Each row of a before or after table is a point. One or more steps were done to the points. Then noise was added and the rows were shuffled. The steps act on columns, c1 being the first. What was done? A step turns or swaps two columns, mirrors them in a line or flattens them onto one, adds a multiple of one to another, or multiplies or shifts one. Angles are multiples of 10 degrees, from the lower column toward the higher: turns from -170 to 170, lines from 10 to 170 but not 90. Use the fewest steps. Two steps may share a column if one is a turn and the other turns, adds or multiplies; they go together, in the order done. Otherwise the lowest column goes first.

Before:
-14; -2
-16; -23
-7; -5
-37; 0
-10; -6
10; -9
14; 6
0; 32
5; 14
3; -8
-34; 9
-29; -20
-33; 1
After, 13 rows:
-51; -24
-37; 0
-9; -8
48; 32
-21; 9
-17; -2
-19; -5
-16; -5
-4; -9
-33; 0
22; 5
-59; -20
26; 14
Steps: add 1.5 times c2 to c1

Before:
-5; 0; -9; -2
10; -60; -24; -8
0; 24; -6; -6
10; 6; -17; -14
-2; 19; -22; -13
7; 12; -22; -4
6; 10; -23; 1
6; 15; 12; -12
-6; 14; -17; -12
-25; 16; 5; 8
0; -39; -10; 38
5; 14; -4; 0
7; 23; -16; -7
6; 10; 24; 6
After, 14 rows:
-1; 53; -11; -14
8; -12; -17; 8
-6; -1; -11; 1
0; -24; -5; -7
9; -19; 11; 3
6; -12; -21; -3
-25; -9; 8; -16
5; -8; -26; -6
-3; -26; -23; 3
4; -11; -2; -6
7; -23; -17; -6
11; 47; -25; 37
8; -5; 25; -10
-8; -18; -17; 4
Steps: turn c2 and c4 by -150 degrees

Before, 9 rows:
14; 9; -8; 8; -5; -11; -3; -6; -6
10; -21; -15; 11; -8; -10; 29; -6; -8
12; -12; -11; -26; 0; -18; -13; 17; -29
2; 7; -11; 7; -10; 15; -8; 1; -7
3; -1; -12; 4; 15; -8; -12; -6; -4
9; -7; -9; 9; 2; 11; 17; 16; -17
12; 4; -19; -17; -3; -24; -3; 4; -3
0; 5; -11; 6; -4; -15; -8; 6; -4
-5; 7; -9; -4; -2; 5; 18; 14; -31
After (9 x 9):
1; 7; -11; 10; 6; 15; 17; -8; -7
-14; 9; -8; 4; 5; -11; 14; -7; -6
-9; -21; -15; -20; 5; -10; -3; -10; -8
-8; 4; -19; 17; 11; -24; -9; 0; -3
-3; -12; -11; 60; 19; -18; 16; 8; -29
-1; -7; -9; 1; 15; 11; 12; 10; -17
4; 5; -11; 7; 6; -15; 14; -1; -4
-9; -1; -12; 11; -10; -8; 15; 10; -4
11; 6; -9; 24; 10; 5; 16; 6; -31
Steps: turn c5 and c8 by 60 degrees; turn c1 and c5 by 150 degrees; add 1.5 times c9 to c7; turn c4 and c7 by 130 degrees
